Each row of a before or after table is a point. One or more steps were done to the points. Then noise was added and the rows were shuffled. The steps act on columns, c1 being the first. Write out the steps. A step turns or swaps two columns, mirrors them in a line or flattens them onto one, adds a multiple of one to another, or multiplies or shifts one. Angles are multiples of 10 degrees, from the lower column toward the higher: turns from -170 to 170, lines from 10 to 170 but not 90. Use the fewest steps. Two steps may share a column if one is a turn and the other turns, adds or multiplies; they go together, in the order done. Otherwise the lowest column goes first.

Before:
[[-0.17  0.93]
 [ 0.30  0.31]
 [ 0.52 -0.04]
 [ 0.53 -0.09]
 [-0.72  0.05]
 [ 0.03 -0.12]
 [ 0.07 -0.14]
 [ 0.92 -0.02]
 [-0.19 -0.05]
 [ 0.68  0.29]
 [ 0.40 -0.18]
 [ 0.34  0.35]
 [ 0.41  0.01]
 [-0.49  0.40]]
After (14 x 2):
[[ 0.47  0.29]
 [ 0.18 -0.15]
 [ 0.42  0.01]
 [ 0.12 -0.11]
 [-0.15 -0.03]
 [ 0.55 -0.04]
 [ 0.58 -0.08]
 [ 0.08  0.30]
 [ 0.92 -0.01]
 [ 0.53 -0.18]
 [ 0.08  0.35]
 [-0.76  0.42]
 [-0.75  0.05]
 [-0.82  0.92]]
Steps: add -0.7 times c2 to c1

Before, 12 rows:
[[-0.57  0.47 -0.03 -0.35  0.34  0.49 -0.36  0.17]
 [-0.01  0.31  0.68 -0.26  0.38  0.20  0.69  0.42]
 [-0.31  0.79  0.43  0.22 -0.08  0.51 -0.16 -0.03]
 [ 0.32 -0.27  0.40  0.12 -0.23 -0.29  0.06 -0.06]
 [-0.56  0.43  0.06  0.53 -0.39  0.60  0.13 -0.48]
 [ 0.49  0.44 -0.17 -0.41  0.51  0.41 -0.11 -0.67]
 [ 0.09 -0.22 -0.15  0.26  0.43  0.42 -0.19  0.43]
 [ 0.23  0.02  0.45  0.61 -0.37  0.29 -0.09 -0.26]
 [ 0.00 -0.02 -0.29  0.31 -0.49 -0.41  0.48  0.40]
 [-0.16  0.20 -0.06 -0.23 -0.48  0.36  0.48 -0.05]
 [ 0.46 -0.25 -0.25  0.39  0.20 -0.54  0.09 -0.10]
 [ 0.54  0.29  0.24  0.31 -0.43  0.45 -0.26 -0.46]]
After:
[[ 0.00 -0.03  1.19  0.29 -0.56 -0.40  0.46  0.10]
 [ 0.69  0.28 -1.32  0.35 -0.42  0.46 -0.27 -0.07]
 [-0.40  0.81 -0.44  0.24 -0.10  0.48 -0.11 -0.38]
 [ 0.71  0.47 -1.42 -0.44  0.56  0.45 -0.11  0.39]
 [-0.19  0.21 -0.05 -0.21 -0.50  0.35  0.45  0.05]
 [-0.75  0.48  0.43 -0.32  0.33  0.44 -0.34 -0.05]
 [-0.73  0.41 -1.17  0.54 -0.36  0.58  0.14  0.08]
 [ 0.62 -0.23  0.00  0.41  0.16 -0.55  0.07  0.27]
 [ 0.00  0.30  0.42 -0.25  0.38  0.18  0.70 -0.79]
 [ 0.47 -0.28 -0.45  0.06 -0.20 -0.23  0.04 -0.33]
 [ 0.29  0.00 -0.99  0.59 -0.40  0.28 -0.09 -0.33]
 [ 0.10 -0.21  1.16  0.23  0.42  0.48 -0.23  0.00]]
Steps: multiply c1 by 1.3; turn c3 and c8 by -110 degrees; multiply c3 by 2.5

Before, 11 rows:
[[-0.14  0.37 -0.11  0.09 -0.13 -0.58 -0.14  0.17 -0.55  0.53  0.29  0.24]
 [-0.19 -0.10 -0.63  0.61  0.61 -0.13  0.45 -0.85 -0.65  0.41  0.14 -0.07]
 [ 0.11 -0.10 -0.53 -0.70 -1.30  0.10 -0.51  0.04  0.01  0.43  0.49  0.13]
 [-0.75 -0.15 -0.35  0.07  0.32 -0.75 -0.02 -0.42  0.24  0.34  0.19 -0.19]
 [-0.46 -0.06 -0.07 -0.10 -0.90  0.01 -0.23 -0.08 -0.88 -0.21  0.52 -0.14]
 [-0.35  0.23 -0.01 -0.26  0.17 -0.17  0.54  0.13  0.17 -0.12  0.60 -0.16]
 [-0.20 -0.58 -0.27  0.48  0.19 -0.84 -0.14  0.05  0.01 -0.04  0.44 -0.10]
 [ 0.19  0.31  0.12  0.64 -0.50 -0.66  0.02 -0.45  0.23  0.93  0.42 -0.27]
 [-0.34 -0.16 -0.38  0.57  0.12 -0.43 -0.19 -1.19  0.71 -0.51  0.44  0.39]
 [-0.43  0.49  0.64  0.13 -0.35  0.30 -0.19  1.05  0.50 -0.14  0.10 -0.39]
 [ 0.35  0.17  0.05 -0.36 -0.70 -0.48 -0.10 -0.20  0.43  0.20 -0.32 -0.22]]
After:
[[-0.37 -0.60  0.61  0.13  0.22  0.30 -0.18  1.14  0.51 -0.30  0.12 -0.39]
 [-0.09 -0.44  0.01 -0.26  0.09 -0.15  0.52  0.24  0.14  0.20  0.62 -0.17]
 [ 0.39 -0.65 -0.33  0.02 -0.39 -0.78 -0.03 -0.33  0.24  0.30  0.22 -0.18]
 [ 0.16 -0.12 -0.62  0.63 -0.47 -0.10  0.44 -0.77 -0.67  0.55  0.16 -0.07]
 [ 0.21 -0.40 -0.07 -0.09  0.35 -0.04 -0.25  0.00 -0.85 -0.83  0.51 -0.17]
 [ 0.24 -0.29 -0.42  0.59  0.49 -0.48 -0.22 -1.08  0.71  0.23  0.45  0.40]
 [-0.27  0.25  0.00 -0.34 -0.11 -0.53 -0.11 -0.06  0.45 -0.71 -0.27 -0.15]
 [-0.36  0.08  0.15  0.62 -0.83 -0.65  0.01 -0.35  0.23 -0.71  0.41 -0.24]
 [ 0.05  0.16 -0.52 -0.69 -0.20  0.11 -0.50  0.09 -0.01 -1.37  0.51  0.14]
 [ 0.64  0.00 -0.29  0.47 -0.01 -0.84 -0.13  0.16 -0.03  0.18  0.40 -0.09]
 [-0.34 -0.22 -0.13  0.12 -0.52 -0.60 -0.14  0.30 -0.56 -0.20  0.33  0.27]]
Steps: turn c1 and c2 by 110 degrees; turn c5 and c10 by 100 degrees; shift c8 by 0.10

Before:
[[-0.19 -0.18 -0.92 -0.73  0.73  0.43 -0.06 -0.34 -0.26  0.54 -0.55  0.29
   0.46 -0.21  0.08  0.40  0.20  0.80  0.29  0.11]
 [ 0.61 -0.70 -0.97 -0.41  0.25  0.07  0.04 -0.22 -0.46 -0.75 -0.37 -0.05
  -0.63 -0.31 -0.73  0.01 -0.30 -0.32  0.15 -0.29]
 [ 0.81 -0.66  0.18 -0.88 -0.19  0.25  0.54 -0.25 -0.23  0.51 -0.44  0.14
  -0.33 -0.10 -0.09 -0.20 -0.49 -0.45  0.37 -0.03]
 [ 0.28  0.14 -0.47 -0.44  0.61  0.28 -0.26 -0.47 -0.46  0.10  0.59  0.88
   0.08  0.36  0.35  0.66 -0.04  0.77 -0.46 -0.69]
 [ 0.77  0.04 -0.29  0.14  0.48 -0.47  0.34  0.70  0.01 -0.12  0.33 -0.34
  -0.09  0.00  0.50 -0.32 -0.69  0.08 -0.16 -0.13]
 [-0.11  0.46 -0.03 -0.23 -0.01 -0.42  0.06  0.70  0.51 -0.40  0.51 -0.30
  -0.59  0.43 -0.02  0.51  0.25  0.43 -0.18 -0.66]
 [ 0.09  0.27  0.03  0.22 -0.45  0.24  0.51 -0.01 -0.13  0.12  0.62  0.46
   0.57  0.99 -0.51  0.75  0.33 -0.33 -0.30 -0.16]
 [ 0.07  0.24  0.26  0.06 -0.42 -0.36  0.48 -0.35 -0.11  0.52 -0.40 -0.27
   0.14  0.08  0.49  0.81  0.02  0.07  0.09 -0.14]
 [-0.32 -0.58 -0.51  0.14  0.48  0.42  0.75 -0.53 -0.05 -0.18  0.28  0.05
   0.23  1.09  0.01  0.01 -0.59  0.90 -0.25  0.20]
 [-0.33 -0.24 -0.21 -0.30  0.67 -0.52  0.44 -0.25 -0.37  0.20  0.40 -0.17
  -0.67  0.79 -0.21 -0.47 -0.68  0.22  0.23  0.24]
 [-0.34 -0.41 -0.60 -0.21 -0.23 -0.33  0.39  0.62  0.11 -0.29  0.17  0.69
  -0.12  0.11 -0.75 -0.15 -0.44  0.10 -0.78  0.14]
 [-0.17  0.49  0.04 -0.80  0.06 -0.45  0.55 -0.08 -0.33 -0.05  0.17  0.75
   0.61  0.18 -0.55 -0.43 -0.44  0.15  0.30 -0.44]
 [-0.12 -0.02  0.02 -0.65 -0.19 -0.19  0.09  0.37  0.03 -0.01  0.83  0.55
  -0.29  0.36  0.00  0.37  0.42  0.87  0.38  0.41]]
After, 13 rows:
[[ 0.22 -0.41 -0.58 -0.20 -0.21 -0.35  0.06  0.60  0.12 -0.29  0.16  0.68
  -0.12 -0.48 -0.75 -0.17 -0.44  0.12 -0.76  0.15]
 [ 0.88  0.26  0.05  0.23 -0.44  0.24 -0.62 -0.03 -0.14  0.12  0.63  0.46
   0.57 -0.22 -0.51  0.75  0.33 -0.33 -0.31 -0.17]
 [ 1.15 -0.60 -0.52  0.13  0.47  0.42 -0.44 -0.54 -0.04 -0.17  0.28  0.05
   0.24 -0.62  0.00 -0.02 -0.57  0.88 -0.22  0.20]
 [-0.37 -0.66  0.17 -0.87 -0.16  0.27 -0.88 -0.24 -0.20  0.51 -0.44  0.12
  -0.32 -0.11 -0.13 -0.20 -0.48 -0.47  0.36 -0.03]
 [ 0.43  0.47 -0.04 -0.22 -0.02 -0.44 -0.07  0.70  0.51 -0.40  0.52 -0.31
  -0.59 -0.04 -0.01  0.50  0.24  0.41 -0.19 -0.67]
 [ 0.87 -0.24 -0.19 -0.30  0.67 -0.51 -0.17 -0.24 -0.36  0.18  0.41 -0.19
  -0.66 -0.39 -0.21 -0.45 -0.70  0.20  0.21  0.24]
 [ 0.37 -0.01  0.02 -0.64 -0.20 -0.19 -0.06  0.37  0.02 -0.01  0.81  0.56
  -0.32 -0.08 -0.01  0.37  0.44  0.84  0.39  0.43]
 [-0.27  0.05 -0.30  0.15  0.47 -0.48 -0.82  0.70  0.02 -0.10  0.34 -0.32
  -0.08  0.07  0.50 -0.36 -0.69  0.08 -0.18 -0.12]
 [-0.14 -0.18 -0.94 -0.72  0.74  0.44  0.27 -0.36 -0.25  0.52 -0.56  0.31
   0.45 -0.05  0.08  0.40  0.22  0.82  0.29  0.11]
 [ 0.22  0.49  0.04 -0.80  0.06 -0.43 -0.21 -0.07 -0.33 -0.07  0.17  0.74
   0.63 -0.55 -0.53 -0.43 -0.44  0.14  0.32 -0.43]
 [-0.50 -0.67 -0.98 -0.43  0.26  0.05 -0.43 -0.21 -0.47 -0.75 -0.38 -0.05
  -0.64  0.19 -0.74  0.02 -0.32 -0.33  0.16 -0.28]
 [ 0.25  0.13 -0.45 -0.45  0.59  0.30 -0.22 -0.47 -0.48  0.09  0.57  0.87
   0.07  0.41  0.34  0.64 -0.05  0.77 -0.46 -0.69]
 [ 0.07  0.24  0.27  0.05 -0.42 -0.37 -0.32 -0.36 -0.10  0.52 -0.38 -0.25
   0.15 -0.38  0.50  0.82  0.00  0.09  0.09 -0.13]]
Steps: turn c1 and c14 by -110 degrees; turn c7 and c14 by -120 degrees

Before (11 x 48):
[[ 0.16  0.14  0.24  0.43  0.53  0.25 -0.10 -0.44  0.93  0.49  0.22  0.37
   0.18  0.01 -0.40 -0.32 -0.50  0.16  0.40  0.08 -0.23 -0.08 -0.63  0.23
  -0.04  0.25 -0.23 -0.39  0.69  0.42 -0.38  0.22 -0.75 -0.01  0.11 -0.01
   0.15  0.59 -0.23 -0.48  0.46 -0.04  0.27  0.14 -0.08 -0.15  0.10 -0.33]
 [ 0.03 -0.01 -0.80 -0.23  0.04 -0.18  0.70  0.32 -0.09 -0.48  0.50  0.73
  -0.52  0.67 -0.40  0.49 -0.42  0.42 -0.58 -0.19  0.41  0.15  0.40 -0.11
   0.05 -0.16 -0.14 -0.65 -0.51  0.27  0.01 -0.04 -0.21 -0.03  0.03  0.63
  -0.22 -0.33 -0.41  0.73 -0.21 -0.48  0.45  0.46 -0.12 -0.08 -0.73 -0.56]
 [ 0.20 -0.31 -0.33 -0.24 -0.64 -0.17  0.46  0.09  0.26 -0.13  0.16  0.03
   0.32 -0.45 -0.12  0.02  0.25 -0.56 -0.54  0.38 -0.11  0.33  0.37  0.75
  -0.42 -0.29  0.13  0.33 -0.44  0.60  0.04  0.32 -0.59 -0.53 -0.18 -0.23
   0.18  0.60 -0.07  0.06 -0.26 -0.47  0.51  0.53 -0.24 -0.21 -0.22  0.68]
 [-0.70  0.62 -0.58  0.34 -0.44 -0.05 -0.13 -0.33  0.05  0.55  0.31 -0.25
  -0.74 -0.41 -0.34 -0.18  0.07 -0.36 -0.45  0.47  0.30 -0.40 -0.60  0.12
  -0.41 -0.17 -0.36  0.60 -0.51  0.24  0.12 -0.32 -0.84 -0.21 -0.08  0.27
  -0.90  0.65  0.65  0.41 -0.28  0.72 -0.01  0.19  0.69  0.16  0.43  0.01]
 [-0.36 -0.24 -0.28  0.43 -0.32 -0.35 -0.19  0.13  0.95  0.78 -0.68 -0.46
  -0.09 -0.06  0.27 -0.46  0.55  0.72 -0.25 -0.14 -0.88  0.38  0.45 -0.22
  -0.62  0.54 -0.08  0.57 -0.24  0.66 -0.83  0.22  0.36  0.64  0.93  0.42
   0.30  0.30  0.13 -0.52  0.22 -0.31  0.65  0.52 -0.22 -0.63  0.10  0.34]
 [-1.00  0.30  0.44 -0.16  0.21  0.38 -0.04 -0.32  0.87  0.78 -0.16 -0.24
  -0.65 -0.11  0.41  0.55 -0.02 -0.57 -0.51 -0.38  0.39  0.26  0.15  0.55
  -0.10  0.39  0.82 -0.55 -0.30  0.44 -0.43  0.66 -0.06  0.52  0.68 -0.14
   0.08 -0.24  0.66 -0.53 -0.14  0.43  0.17  0.31 -0.22  0.28 -0.68 -0.24]
 [-0.03 -0.38  0.11  0.74 -0.66 -0.87  0.73 -0.15 -0.09  0.56  0.37 -0.07
   0.11  0.35  0.44 -0.28  0.52  0.20  0.38  0.70 -0.16  0.48  0.32  0.28
  -0.87  0.00 -0.28 -0.35  0.09 -0.13  0.15 -0.29 -0.14  0.63 -0.30  0.11
  -0.75  0.28 -0.27 -0.41  0.71 -0.46  0.42 -0.12 -0.49  0.01 -0.58  0.23]
 [-0.23  0.68 -0.04  0.10 -0.01  0.03 -0.10  0.40  0.73 -0.21 -0.66  0.35
  -0.55 -0.28 -0.66 -0.71 -0.23 -0.25 -0.03 -0.01 -0.64  0.42 -0.32  0.77
  -0.46 -0.31  0.85 -0.10  0.46 -0.18  0.14 -0.35  0.36  0.53 -0.32  0.48
  -0.56  0.65  0.21  0.41  0.27  0.65 -0.63 -0.14  0.48  0.52  0.06  0.50]
 [ 0.01 -0.08  0.36 -0.31  0.50 -0.70  0.56 -0.67 -0.26  0.16 -0.27  0.23
   0.00 -0.20  0.24 -0.56  0.27  0.28  0.49 -0.39 -0.70 -0.43 -0.04  0.17
  -0.35  0.52  0.50  0.38 -0.64 -0.45  0.12 -0.18 -0.07 -0.01 -0.02  0.41
   0.43  0.55  0.28  0.34  0.14 -0.05 -0.20  0.24  0.81  0.36 -0.39 -0.17]
 [-0.11  0.36 -0.18  0.83  0.32  0.03  0.60  0.51  0.42  0.44 -0.67 -0.26
   0.18  0.16  0.21 -0.31 -0.29  0.00  0.24  0.78 -0.88 -0.14 -0.75 -0.03
  -0.32  0.94  0.09  0.60 -0.62  0.00 -0.36  0.52  0.17 -0.37  0.07  0.45
   0.28 -0.25 -0.12  0.29  0.20 -0.48 -0.03 -0.18  0.72 -0.55 -0.89 -0.33]
 [-0.54  0.29  0.43  0.12 -0.58  0.43  1.04 -0.17 -0.08 -0.47  0.08  0.53
  -0.59  0.20  0.36 -0.35  0.19 -0.29  0.43  0.31  0.09 -0.65  0.26 -0.32
  -0.34  0.74  0.02  0.57 -0.24  0.66 -0.18  0.52  0.04 -0.07  0.16  0.19
   0.27 -0.51 -0.17  0.58 -0.31 -0.03  0.16  0.03  0.08 -0.11 -0.36  0.58]]
After, 11 rows:
[[-1.01  0.26  0.05 -0.19  0.22  0.38 -0.03 -0.31  1.42  0.81 -0.19 -0.22
  -0.66 -0.42  0.12  0.54 -0.01 -0.60 -0.49  0.10  0.36  0.29  0.17  0.51
  -0.37  0.42  0.84 -0.57 -0.33  0.45 -0.42  0.66 -0.11  0.55  0.68 -0.09
  -0.23 -0.23  0.56 -0.51 -0.13  0.42  0.41  0.29  0.11 -0.30 -0.67 -0.43]
 [-0.53  0.30  0.31  0.12 -0.55  0.42  1.06 -0.14 -0.17 -0.48  0.06  0.55
  -0.58 -0.34  0.65 -0.37  0.14 -0.26  0.42  0.19  0.09 -0.66  0.26 -0.34
   0.32  0.76  0.02  0.59 -0.23  0.66 -0.17  0.50  0.02 -0.06  0.15  0.19
  -0.05 -0.50  0.12  0.61 -0.31 -0.04 -0.25  0.04 -0.04  0.15 -0.39  0.22]
 [-0.37 -0.27 -0.15  0.42 -0.31 -0.34 -0.19  0.12  1.54  0.78 -0.68 -0.46
  -0.10  0.24  0.44 -0.46  0.53  0.72 -0.26  0.62 -0.87  0.35  0.48 -0.21
   0.36  0.57 -0.05  0.56 -0.24  0.66 -0.80  0.22  0.33  0.62  0.96  0.40
   0.02  0.31  0.45 -0.54  0.18 -0.32  0.24  0.47  0.39  0.51  0.12  0.08]
 [ 0.04 -0.06  0.33 -0.23 -0.01 -0.16  0.67  0.31 -0.14 -0.49  0.49  0.77
  -0.48  1.03 -0.68  0.48 -0.37  0.41 -0.58  0.43  0.40  0.17  0.40 -0.12
   0.25 -0.16 -0.14 -0.69 -0.47  0.27  0.01 -0.04 -0.20 -0.06  0.01  0.59
  -0.54 -0.36 -0.32  0.74 -0.20 -0.48  0.26  0.44  0.12  0.00 -0.71 -0.19]
 [-0.70  0.62 -0.58  0.35 -0.48 -0.02 -0.16 -0.34  0.05  0.56  0.30 -0.30
  -0.74  0.44 -0.26 -0.16  0.05 -0.33 -0.46  0.10  0.26 -0.40 -0.63  0.09
  -0.07 -0.20 -0.35  0.64 -0.52  0.25  0.10 -0.33 -0.86 -0.22 -0.11  0.24
  -1.22  0.62  0.75  0.42 -0.28  0.72 -0.48  0.18 -0.68  0.09  0.42  0.22]
 [ 0.02 -0.07 -0.07 -0.34  0.54 -0.70  0.57 -0.64 -0.43  0.17 -0.26  0.25
  -0.01 -0.36  0.09 -0.57  0.25  0.31  0.51 -0.27 -0.73 -0.43 -0.05  0.14
   0.06  0.52  0.50  0.40 -0.64 -0.43  0.11 -0.20 -0.08  0.00  0.00  0.43
   0.12  0.56  0.41  0.32  0.15 -0.06  0.33  0.24 -0.88 -0.06 -0.39 -0.24]
 [-0.21  0.65 -0.28  0.11 -0.02  0.01 -0.09  0.41  1.19 -0.21 -0.67  0.31
  -0.55 -0.03 -0.21 -0.75 -0.23 -0.30 -0.02 -0.61 -0.67  0.43 -0.32  0.79
   0.21 -0.31  0.82 -0.13  0.49 -0.18  0.12 -0.35  0.35  0.50 -0.30  0.48
  -0.85  0.63  0.45  0.44  0.24  0.69 -0.11 -0.13 -0.62 -0.32  0.06  0.80]
 [ 0.14  0.11  0.06  0.40  0.54  0.28 -0.07 -0.46  1.52  0.50  0.19  0.38
   0.15 -0.23 -0.50 -0.34 -0.50  0.14  0.39  0.29 -0.21 -0.08 -0.63  0.23
   0.20  0.23 -0.26 -0.38  0.69  0.36 -0.40  0.22 -0.77  0.00  0.12 -0.03
  -0.15  0.53 -0.13 -0.49  0.46 -0.06 -0.02  0.13  0.11  0.12  0.10 -0.05]
 [-0.09  0.40  0.12  0.85  0.32  0.01  0.59  0.48  0.67  0.42 -0.65 -0.28
   0.20  0.21 -0.07 -0.32 -0.32  0.04  0.23  0.11 -0.90 -0.15 -0.78  0.02
   0.29  0.93  0.05  0.62 -0.60  0.00 -0.40  0.53  0.20 -0.38  0.09  0.42
  -0.01 -0.27  0.10  0.27  0.19 -0.52 -0.77 -0.19 -0.45  0.80 -0.85 -0.39]
 [ 0.19 -0.29 -0.55 -0.25 -0.62 -0.18  0.48  0.07  0.43 -0.14  0.14  0.05
   0.32  0.16  0.39  0.00  0.28 -0.56 -0.56  0.62 -0.08  0.34  0.34  0.74
   0.34 -0.27  0.13  0.31 -0.45  0.57  0.01  0.33 -0.59 -0.51 -0.17 -0.24
  -0.12  0.63  0.24  0.05 -0.26 -0.47 -0.32  0.56  0.31  0.11 -0.22  0.61]
 [-0.04 -0.37  0.38  0.77 -0.65 -0.85  0.75 -0.18 -0.20  0.63  0.38 -0.07
   0.09  0.02  0.47 -0.31  0.51  0.21  0.36  0.53 -0.18  0.50  0.33  0.29
   0.83  0.01 -0.27 -0.37  0.07 -0.12  0.14 -0.24 -0.16  0.61 -0.30  0.13
  -1.04  0.26  0.37 -0.43  0.74 -0.49 -0.62 -0.14  0.46 -0.18 -0.58 -0.11]]
Steps: turn c3 and c14 by -70 degrees; multiply c9 by 1.6; turn c15 and c48 by -40 degrees; turn c20 and c43 by -80 degrees; mirror c25 and c39 in the line at 110 degrees; shift c37 by -0.30; turn c45 and c46 by 160 degrees
